Each point is reached from the start by the listed moves, each made 0, 1 or 2 times, or once backwards (-1), plus a little noise. Say if it took an odd or an even number of moves. Then give how often each move was made.
In the rows, 128 means zero.

Moves:
(1): [182 137 128]
(2): [ 83 136 117]
Start: [147 128 123]
Points:
[137 111 132] -> even (-1, -1)
[192 121 131] -> odd (0, -1)

Moves:
(1): [134 134 140 110 135 152 113 137 140 124 117 137 135 111]
(2): [131 127 133 138 132 123 140 124 124 153 140 117 125 119]
(3): [111 143 141 135 127 137 120 146 125 123 129 124 116 124]
(4): [146 118 136 123 118 128  90 123 148 110 173 127 139 147]
(5): [117 124 113  87 140 140 123 129 116 139 128 118 139 119]
(6): [130 123 127 128 125 125 122 124 138 126 147 117 139 128]
(7): [145 115 125 147 141 123 109 128 137 108 108 127 123 127]
(8): [104 137 117 148 137 149 141 137 118 121 124 119 116 128]
(9): [155 138 127 117 138 124 131 120 113 122 130 127 139 136]
(10): [149 134 104 124 117 120 134 141 112 117 126 136 133 139]
(11): [137 118 125 134 117 128 129 128 117 118 117 137 127 127]
Start: [133 126 127 144 125 137 116 129 120 132 132 123 126 127]
Points:
[163 149 161  37 129 176  94 128  75 120 103 157 156 112] -> even (1, -1, 1, 0, 1, -1, -1, -1, 2, -1, 2)
[ 96 132 120 133 111 129 164 130  62 203 176  89 118 111] -> odd (-1, 2, 1, 0, 1, 0, -1, 0, 0, 0, 1)
[181 187  79 246 147 119 163 159  51  88 140 100  98 179] -> even (-1, 1, 1, 0, -1, 0, 1, 2, 2, 2, -1)
[167 154 119  32 161 191  77 186  72 117  40 137 149  63] -> even (2, 0, 2, -1, 2, 0, 1, -1, 1, 1, 1)
[ 92 142 147 221 154 158 129 120  97 153 209  62  96 138] -> odd (-1, 2, 1, 1, 0, 0, 0, 2, 1, -1, 0)

Moves:
(1): [132 138 129 147 125 124 106 119 136 134 121 130 137 143 128 133 126 124
 130 122 138 128 121 121 137 122]
(2): [124 134 139 137 143 133 127 122 136 129 145 131 111 152 127 124 133 123
 116 128 141 127 144 142 126 126]
(3): [119 128 130 125 129 118 132 126 130 127 133 135 127 129 136 140 132 120
 138 128 129 134 126 121 134 121]
(4): [123 124 122 130 120 129 138 121 128 130 133 127 128 123 124 120 130 116
 127 135 124 119 134 130 127 124]
(5): [131 131 124 116 120 125 121 119 133 131 133 132 130 128 131 133 133 130
 137 129 125 138 120 135 134 131]
(6): [132 133 132 141 135 129 126 134 122 134 127 124 134 135 125 140 127 131
 128 129 115 123 122 120 127 118]
(7): [126 122 118 134 133 118 138 125 122 126 129 129 132 128 121 121 136 126
 128 124 128 125 120 133 127 131]
(8): [136 140 125 101 116 117 143 126 128 133 125 125 117 120 117 134 136 121
 133 138 127 131 125 132 133 143]
(9): [131 128 124 129 124 124 134 128 127 128 127 120 133 128 133 139 127 135
 131 132 130 135 126 129 134 136]
(10): [122 135 130 131 130 128 115 120 128 138 119 133 133 119 124 130 114 137
 132 128 140 124 126 138 132 124]
(11): [134 129 129 137 123 128 131 123 110 143 126 139 131 115 129 122 119 128
 121 154 128 129 122 125 107 122]
(12): [124 126 118 116 137 131 119 129 124 134 138 125 122 133 128 131 130 122
 118 128 132 128 129 128 123 121]
(13): [122 129 127 126 120 129 123 140 126 126 138 129 113 140 138 113 134 124
 121 120 122 113 144 136 123 129]
(14): [123 131 126 131 133 139 137 143 130 133 131 124 133 120 131 122 134 129
 124 123 135 122 133 126 127 121]
(15): [129 130 130 127 119 121 123 132 129 119 119 119 131 127 133 117 131 135
 126 132 129 125 123 137 128 123]
(16): [124 130 133 130 133 126 127 133 137 136 138 129 123 128 125 129 120 125
 129 131 128 127 120 115 112 136]
(17): [134 126 120 114 133 121 128 133 144 146 132 132 140 118 125 132 132 138
 135 135 137 136 121 115 135 126]
(18): [125 132 133 124 130 127 128 133 127 134 115 130 138 135 132 131 119 126
 139 124 117 139 123 126 133 132]
(19): [130 134 123 118 121 119 136 120 133 132 129 128 133 129 129 131 132 129
 124 123 130 130 130 125 129 133]
(20): [119 123 130 135 139 126 123 134 130 121 120 137 137 118 142 132 134 115
 123 127 118 124 128 131 131 131]
(21): [125 126 138 131 144 137 120 124 123 143 123 129 116 141 144 123 122 108
 139 121 125 108 118 132 122 124]
(22): [123 130 147 129 125 131 121 133 120 126 127 120 128 133 131 124 118 134
 124 131 120 138 126 120 136 130]
(23): [119 135 126 125 130 147 136 132 121 128 130 130 137 129 132 133 124 133
 123 139 126 120 122 114 134 130]
(24): [144 110 147 148 124 130 144 131 124 112 125 130 123 145 123 137 104 123
 116 120 123 143 113 128 132 135]
Start: [111 120 127 133 131 142 128 145 129 123 118 125 133 127 146 147 127 127
 124 115 101 137 139 113 134 135]
Points:
[ 80 117 150  88 182 178 113 164  96 201 139 181  63 115 174 185  54  59
 145 134 100  91  84  85  70 127] -> odd (-1, -1, 2, -1, 0, 0, -1, 1, -1, 2, 1, 2, 1, 0, -1, 2, 0, 0, -1, 0, 2, -1, 1, 1)
[131 156  98 133 192 132 136  84 220 186 176 159 165 196 138 202 183 119
 144  93 167 137  85  67 176 164] -> even (2, 2, 0, -1, 2, 0, 2, 0, 0, -1, -1, -1, -1, 0, -1, 1, 2, -1, 2, 0, 1, -1, 2, 0)
[100 151 123  18 115  89 121 174  96 197 128 115 111  95 185 114 160 133
 169 184  58  89  66  86 116 157] -> even (-1, -1, 1, -1, 1, 1, 2, 2, 0, 0, 1, 0, 2, -1, 2, 1, 2, -1, 0, 0, 2, 2, 1, -1)
[100 138  84 137 134  27  97  79 144 184 149 175 134 131 164 157 168  65
  89 162 150 129 112 131 107 123] -> even (2, 1, 2, 1, 0, 0, 2, 1, 1, 1, 2, 2, 1, -1, 1, 1, 1, -1, 2, 2, 0, 0, -1, 0)
[119 140  88  72 118 120 203 189 113 149  97 119 142  24  93 121 153 110
 147 153  68 153 121 108  58 171] -> even (-1, -1, -1, 0, 0, 0, 1, 2, -1, -1, 1, 0, -1, 2, 0, 2, -1, 2, -1, 0, -1, -1, -1, -1)
[119 111  69  19 110 107 237 113 110 216 138 134  96 103 132 139 131  36
 187 149  69 128  75 106  74 209] -> even (-1, -1, 0, 2, 1, -1, 2, 2, 1, -1, 1, 1, 0, 0, -1, 2, 0, 2, 1, -1, 2, -1, 0, 0)
[102 142 171 125 135 150 132 157 204 171 175  90 176 202 150 185  92 139
 115 118 106 199  93   7 175 112] -> odd (1, 1, 1, 2, 1, 1, -1, -1, 0, -1, -1, 1, -1, 1, 1, 2, 2, 1, 2, -1, 0, 2, 1, 1)
[ 83 106 211 143 152 166 119 128 137  88 171 152  25 209 152 157  52  96
 127  80 126 129 111 144 120 158] -> odd (-1, 1, 2, -1, 1, -1, 0, 0, -1, 2, -1, 0, 1, -1, 0, 2, -1, -1, -1, -1, 1, 0, 1, 2)
